Every row gives one point. A path goes straight from each point to the next, and from the last back to the first. The post is the endless flat space through its rows: a point in 2 columns, a line in 3, a plane in 4, and so on, so that a path can go around it. Count how often the path circles the post. Going back the other way cancels.

Post:
[[-0.11  0.14]]
Path:
[[ 0.38  0.48]
 [-0.07  0.34]
 [-0.50  0.16]
 [-0.47  0.03]
 [-0.59 -0.16]
 [-0.09 -0.07]
 [ 0.33  0.00]
 [ 0.31  0.53]
 [-0.22  0.38]
 [-0.64  0.10]
 [-0.39 -0.23]
 [-0.04  0.03]
 [ 0.24  0.11]
 [ 0.11  0.13]
 [ 0.30  0.02]]
Times around: 2

Post (3 x 4):
[[ 0.39  0.25  0.38  0.28]
 [ 0.13  0.25  0.01  0.24]
 [ 0.10 -0.39 -0.25 -0.23]]
Path, 21 rows:
[[ 0.03 -0.08 -0.69  0.12]
 [ 0.35 -0.07 -0.32 -0.45]
 [ 0.00 -0.03 -0.22 -0.29]
 [-0.11  0.40  0.53  0.30]
 [-0.30  0.54  0.14  0.88]
 [ 0.19 -0.08 -0.20  0.12]
 [ 0.29  0.06 -0.47 -0.28]
 [-0.01  0.20 -0.15 -0.03]
 [ 0.17 -0.20  0.56  0.09]
 [-0.09 -0.06 -0.42  0.26]
 [ 0.46 -0.11 -0.14  0.01]
 [ 0.34  0.09 -0.02 -0.10]
 [ 0.42 -0.27 -0.05 -0.34]
 [-0.10  0.36 -0.06  0.04]
 [ 0.03  0.26  0.13  0.35]
 [ 0.17  0.61  0.30  0.84]
 [ 0.17  0.34 -0.36  0.36]
 [ 0.52 -0.22  0.25 -0.37]
 [ 0.13 -0.16  0.23 -0.18]
 [ 0.22 -0.33  0.57  0.16]
 [ 0.03 -0.18  0.01  0.17]]
Times around: 4

Post (7 x 8):
[[-0.48  0.13  0.15 -0.04 -0.08  0.20 -0.24  0.21]
 [ 0.07 -0.06 -0.31  0.17  0.10  0.32 -0.19 -0.20]
 [ 0.12 -0.49  0.02 -0.08 -0.18  0.04  0.12 -0.37]
 [ 0.57 -0.39 -0.03  0.01 -0.21  0.20  0.48 -0.31]
 [-0.56  0.52  0.04 -0.18 -0.03 -0.26 -0.10  0.21]
 [-0.40 -0.05 -0.12  0.17 -0.27 -0.21  0.08  0.45]
 [-0.50  0.38  0.08  0.14 -0.28 -0.15 -0.10  0.07]]
Path (30 x 8):
[[-0.01 -0.04  0.04 -0.04 -0.11 -0.20 -0.24 -0.44]
 [-0.29  0.44  0.05 -0.22 -0.52 -0.34 -0.08  0.18]
 [-0.74 -0.09  0.19  0.36 -0.70  0.06 -0.07  0.52]
 [ 0.13  0.11 -0.17  0.02 -0.18 -0.17  0.59 -0.54]
 [ 0.12  0.20  0.36 -0.05  0.14  0.38  0.66  0.49]
 [-0.03 -0.37  0.30 -0.14  0.07  0.06  0.00  0.35]
 [ 0.43 -0.09 -0.42 -0.02  0.01 -0.14  0.09 -0.36]
 [ 0.13 -0.13  0.05 -0.05 -0.18  0.33 -0.04 -0.35]
 [-0.39  0.10  0.25 -0.09 -0.19  0.41 -0.04  0.07]
 [-0.24 -0.03  0.56 -0.49 -0.08 -0.02  0.19 -0.94]
 [ 0.27  0.17  0.08  0.39  0.24  0.50 -0.16 -0.28]
 [ 0.13 -0.04  0.05  0.14 -0.21 -0.10  0.00  0.44]
 [-0.21 -0.11 -0.28  0.27 -0.35 -0.22  0.10  0.48]
 [ 0.26  0.03  0.20  0.14 -0.16  0.07 -0.14 -0.02]
 [-0.46 -0.06  0.31  0.20 -0.04  0.19  0.07  0.37]
 [-0.82  0.95  0.05 -0.11  0.19  0.07 -0.05  0.09]
 [-0.09  0.70 -0.09 -0.26  0.15  0.25 -0.02 -0.42]
 [ 0.01 -0.11 -0.37  0.19 -0.25 -0.17 -0.03 -0.34]
 [ 0.18 -0.31 -0.22  0.10 -0.43 -0.72  0.53  0.48]
 [-0.57  0.08  0.19  0.17 -0.25 -0.36 -0.31  0.15]
 [-0.06 -0.51  0.03  0.02 -0.19  0.46 -0.32 -0.13]
 [-0.28  0.33 -0.07 -0.52 -0.06 -0.05 -0.15 -0.49]
 [-0.34  0.59 -0.08  0.04  0.01  0.28 -0.06 -0.42]
 [-0.44  0.01  0.66 -0.35 -0.03  0.03 -0.17 -0.82]
 [ 0.23  0.62  0.16  0.05  0.07  0.08  0.13  0.07]
 [ 0.33  0.12  0.46 -0.12 -0.32  0.17 -0.09 -1.04]
 [-0.01 -0.24 -0.27 -0.12 -0.30  0.09 -0.02  0.10]
 [-0.54  0.17  0.08  0.08 -0.37  0.03  0.22  0.45]
 [-0.45 -0.08  0.12  0.18 -0.20  0.25  0.15 -0.14]
 [ 0.31  0.54  0.08 -0.21  0.10 -0.38  0.34 -0.71]]
Times around: 3

Post, 11 rows:
[[-0.58  0.08 -0.01  0.14 -0.23 -0.54  0.08  0.19 -0.35  0.21  0.23  0.39]
 [ 0.08 -0.29  0.08 -0.10  0.28  0.08  0.05 -0.01  0.24 -0.09  0.02  0.25]
 [-0.06 -0.30 -0.13 -0.09  0.10 -0.31 -0.10 -0.06 -0.42  0.40 -0.11  0.05]
 [-0.04 -0.30  0.37 -0.11 -0.41 -0.04 -0.39 -0.12 -0.22 -0.07 -0.59 -0.17]
 [-0.03 -0.20  0.14  0.04  0.18 -0.24 -0.14  0.47 -0.12  0.02  0.00  0.01]
 [-0.22  0.17 -0.43 -0.47 -0.23 -0.14  0.04 -0.39  0.04  1.11  0.00 -0.19]
 [-0.12 -0.21 -0.04 -0.24 -0.01  0.08 -0.16  0.10 -0.36  0.19 -0.08  0.15]
 [-0.06  0.18  0.21  0.05  0.66  0.42 -0.03 -0.64  0.00  0.29  0.17  0.10]
 [-0.20 -0.30  0.01  0.12  0.03  0.13  0.08 -0.08 -0.17  0.06 -0.13 -0.07]
 [ 0.18  0.08  0.12  0.04  0.16 -0.21  0.03  0.02 -0.18 -0.16  0.27 -0.08]
 [ 0.13  0.90  0.41  0.03  0.06 -0.10  1.10  0.19 -0.17 -0.04  0.24 -0.14]]
Path (19 x 12):
[[-0.10  0.00  0.16 -0.05  0.59  0.51 -0.23 -0.20 -0.01  0.16 -0.42 -0.21]
 [-0.38  0.15  0.58  0.45  0.14 -0.12 -0.82  0.21 -0.07 -0.05 -0.15  0.26]
 [-0.29 -0.04 -0.04  0.40  0.04  0.14  0.18 -0.20  0.43  0.17  0.41  0.03]
 [-0.06 -0.12 -0.02 -0.22  0.01 -0.23  0.36  0.10  0.23  0.56  0.01 -0.08]
 [-0.08  0.56  0.14 -0.32  0.60  0.36  0.27 -0.51 -0.19  0.19  0.25 -0.09]
 [ 0.20  0.05 -0.49  0.09  0.30  0.07  0.18 -0.38  0.34  0.41 -0.04 -0.36]
 [-0.05  0.10  0.42  0.10 -0.20  0.21  0.26 -0.04  0.59  0.06 -0.08  0.37]
 [-0.35  0.09 -0.04  0.17 -0.20 -0.29  0.37  0.19 -0.13  0.29  0.42 -0.23]
 [ 0.55 -0.28 -0.06 -0.32  0.05 -0.31  0.28  0.10 -0.52  0.01  0.15  0.06]
 [-0.05  0.37  0.11  0.27  0.03 -0.81  0.78  0.27 -0.15 -0.15  0.62 -0.35]
 [-0.31  0.01  0.00  0.27  0.52 -0.06 -0.30 -0.18 -0.40  0.35 -0.14 -0.18]
 [ 0.00  0.01  0.01  0.20 -0.21 -0.45  0.11 -0.30  0.26  0.15  0.04 -0.06]
 [-0.52  0.15  0.47  0.19 -0.46 -0.12  0.30  0.32  0.15  0.14  0.15  0.49]
 [-0.21 -0.16  0.17 -0.12  0.63 -0.23  0.14 -0.39 -0.42  0.53  0.16  0.11]
 [ 0.16  0.26  0.00  0.05  0.67  0.07  0.41  0.12 -0.82 -0.28  0.28 -0.17]
 [-0.30  0.37  0.24  0.37  0.32  0.13 -0.02  0.04  0.10 -0.14  0.27 -0.04]
 [ 0.40 -0.10 -0.39 -0.27  0.01 -0.83 -0.02  0.09 -0.21  0.42  0.41  0.03]
 [-0.21  0.65  0.31  0.26 -0.40 -0.93  0.32  0.43 -0.71  0.28  0.36 -0.37]
 [-0.31  0.31  0.19  0.08  0.30 -0.27  0.42 -0.22 -0.60 -0.17  0.55  0.36]]
Times around: 4
